Each row is a point. The last column is the point's height on a tilted bowl or saddle (a function of degree 2), plus a little noise. Along how many of its main directions does it bend up, bend down or stay straight?

Points, 17 rows:
[[-10 -50 -19   8]
 [-16 -34  42 -23]
 [ 18 -13  10  18]
 [-25  44  15 -13]
 [-37 -44  -8  20]
 [-19  33  77 -95]
 [-31  70  -1 -12]
 [-20  23  -4  -4]
 [ 16  -6  36   2]
 [-30  -4  15  -6]
 [ 12  11 -15  11]
 [-51 -45  27   8]
 [-27 -37  -3  12]
 [-28  32 -41 -24]
 [ 10  46  14  20]
 [  4  18 -28  -3]
 [ 42 -29  32  31]]
Directions: 1 up, 1 down, 1 straight

Points, 15 rows:
[[ 12  -2 -22  -6]
 [-34  49 -29 -55]
 [ 63   6   7 -16]
 [-36  39 -16 -45]
 [  1  60 -22 -10]
 [ 77 -19  29 -77]
 [-12  37  -9 -20]
 [-11  13 -46 -16]
 [ 11 -12  -9 -10]
 [  9 -14  -8 -11]
 [  9 -11  25 -17]
 [-39 -71   5  38]
 [  6  22  -4  -6]
 [-18  12  19 -14]
 [  6  75 -11   0]]
Directions: 1 up, 1 down, 1 straight

Points, 23 rows:
[[-20 -33 -45  31 -21]
 [-18  43 -10  51 -31]
 [ 29  -2  27  35 -12]
 [ -1   6 -37  -1  -9]
 [ 35 -53  25  10 -33]
 [  0  16 -32 -17 -13]
 [ 58  23   0 -21 -25]
 [-16  25 -35  29 -20]
 [ 34 -37 -26  15 -14]
 [-38  -5  65  14 -35]
 [  5 -34  -1   0  -6]
 [  9  10  10 -24  -6]
 [ -3   3 -60  -7 -24]
 [  0  26  -7  -8  -7]
 [ -1  30  14  53 -18]
 [-75 -42 -30  60 -73]
 [-95 -24  14   1 -87]
 [  0 -14   4  43  -4]
 [-52  13   8   1 -33]
 [ 30  11  13 -10  -6]
 [ 13   2  37  -2  -9]
 [-29  23 -20  -7 -24]
 [ -8 -52  -6 -30 -29]]
Directions: 0 up, 4 down, 0 straight

Points, 45 rows:
[[-75  18  13  -7 -23  -1  -1]
 [ 43  40 -20  46 -22  -4  59]
 [ -3  28 -28 -22  26  49  41]
 [ 12  11 -13 -50  45  32  17]
 [ 19   5 -33 -36   2  12   1]
 [ 29  -2 -11 -31  16 -12   0]
 [-43   3 -17  24  54 -52  20]
 [ 23  32  44  15 -17 -10  39]
 [-40 -27 -37  14  24 -32  27]
 [-36 -11  28   8   9 -48  20]
 [ 38  14 -44 -21 -21  48   5]
 [  5 -25  62  43 -57 -30  48]
 [ 14  10  14  -9  24   5  12]
 [ 32  -7  33 -19  18 -30   2]
 [-52  14  10 -19  22 -53  31]
 [-47 -22  29 -32 -41 -30   7]
 [ 17  42  25  27 -45 -13  42]
 [ 37 -47 -37   7  17 -27  -6]
 [-18  12  -3   4   1  29  27]
 [ 32  18   3  23   4   4  30]
 [-77 -39   7 -18  10  -4  36]
 [-30  20  -5 -43 -71  77  30]
 [ 13  -6 -34 -24 -14  24  -1]
 [-40 -53 -59 -29 -22   2  19]
 [ -9 -40  28  52 -74   9  62]
 [-11 -76  21  46  10 -33  23]
 [-14  39  32  17 -29  21  32]
 [  2  28 -42 -43   2 -36  25]
 [ 17  55  42  34  11 -49  66]
 [ 10  36  -2  26  -8  12  37]
 [-24  -9  44  51   3  38  34]
 [  9  -6 -79 -14  -6 -34   5]
 [ 22 -15 -21  10  -7 -55  29]
 [-15  24 -34 -41  17  14  27]
 [ 13  24   8  54  32 -17  29]
 [-30   6  52 -18 -37 -44  12]
 [ -4  34  -8  30 -13 -72  49]
 [-11 -31  16  -5  33 -56  23]
 [  1  23   9 -22   8   3  17]
 [ -3 -18  -7  16  28  25  11]
 [  3  15   1  -6  36 -16  20]
 [-42   3   7 -16 -20  35  26]
 [ -7 -21 -19  65 -39  22  57]
 [  7  49  56  18  32 -21  31]
 [ 40 -20   9  19 -38 -48  26]]
Directions: 3 up, 2 down, 1 straight

Points (69 x 9):
[[-20  28 -18 -23 -21  32 -17  18  16]
 [  4   8 -14  -5  -1  14 -17  48  26]
 [  0  -7 -25 -51  -2  26  -4  -8   7]
 [-41 -27  47 -28  30 -10   6 -14  10]
 [ 45 -16  34  24  -6  -5 -27  -4  28]
 [ 11  60  38  -2  12  25   5 -42  -2]
 [  5  47  37  31  24 -21   8 -12  16]
 [ 39  27   5 -19   8 -50 -10 -27  21]
 [ 38  20  -6   0  10 -22  -6  50  40]
 [-39  30  46 -21  15 -23 -56  41  44]
 [ -2  -1  16  11  10  27  20 -62  15]
 [ 20 -24  -8   7  13   3 -13  53  35]
 [-16 -48 -24  20 -10 -39 -13 -40  34]
 [ -4   1  39  25  42 -23 -37 -25  33]
 [-40 -37  26  -1   7 -38  16   5  22]
 [-31  20  -1  35   8   6 -25 -15  16]
 [  8 -12 -14 -67 -54 -38  -1 -39  40]
 [ 17  37  15  17 -36  -1  20  26  18]
 [ 34 -68 -22 -10  45 -68  16 -66  73]
 [ -2  12 -14 -34  17  15  21  20   5]
 [-39 -15   0 -23  36  39  -6  25  12]
 [ 15 -34 -52 -11  14 -25  19 -14  16]
 [-19  14  -7 -60 -10 -31  -9 -24  14]
 [ -7  -3 -21  26  12  -6   6 -12  11]
 [ 36  19 -60  -3   2 -25  61  51  51]
 [-39  52  11 -33  59  -2  -8 -39  11]
 [ 30  22  56   4 -18  56 -21 -11  12]
 [-13   7 -28  37  33  -9  -8   0  20]
 [ 48  17   2   2  27   0 -30  12  29]
 [-16 -27   0  26   9 -15   9   2  17]
 [ 43  -2  10  26   9  19   3   3  24]
 [-15  11  -2  14  25  -6  -9 -34  10]
 [-10  17  12  34  39  20  39 -35  23]
 [-28  15 -24  11  18  33  -5 -27  13]
 [-10 -19 -69 -47  42  13  16  48  16]
 [-48  -5  -1  14  38   6  10 -16  17]
 [ 14  26 -16  46 -16  45  13  -6  26]
 [  5  31   3  38  18 -18   0  22  24]
 [ 10  11 -43 -40 -20  48  16   0  22]
 [  4 -10  -3 -55  31  43 -56 -45  27]
 [-16  13  43  45 -36  -3  38 -73  37]
 [-12 -10  24   6   1   6 -14  -1   7]
 [ 41  22 -22 -25   5 -10  67  -7  26]
 [-12   3 -19  29  24  25  22  36  26]
 [ -3 -15  28 -47  13  49   2 -70   8]
 [ 28  18 -17  29   4 -13  12  36  30]
 [  3  35 -11   7 -14 -14  11 -27   5]
 [-12 -95  10   9  10  23  34  24  26]
 [ 21 -35  26  51 -10  16  14  73  55]
 [  9 -30  16  -4  25  43 -24  -6  18]
 [ 42  56 -18 -40  25  50 -66  21  68]
 [-35  -5 -47 -44  18 -46 -15 -20  18]
 [-13  -9  21  47  69 -31 -22  76  90]
 [ 42   1   4  40 -13 -40  33  12  40]
 [-29  10 -34  23  -1  14  -2  76  38]
 [ 41  10   1  67   0  -6  13  13  39]
 [ 11 -51  29 -25  25  13 -52  15  32]
 [-22 -27 -18 -16 -66 -39  14  -7  21]
 [ -6  10  27  24 -12  19   5 -17   6]
 [-21  20   5   0 -11  52 -16 -37  12]
 [-32  -6 -45 -31  37  18   8   0   3]
 [-24 -48   2   9  11  50  58 -36  30]
 [-14  10  40 -22   5 -29 -34  49  32]
 [ 28 -27  15 -48  13 -10  39 -42  15]
 [ 52   8  -8 -25   2  23  24  13  25]
 [ 46  11  -1 -47 -36  36 -76 -24  54]
 [-47  27  20  33   8  -3 -40   5  27]
 [ 32 -25   4  40  -9 -32  67 -25  55]
 [ 42 -42 -58 -69   8  -2 -20   9  39]]
Directions: 5 up, 0 down, 3 straight
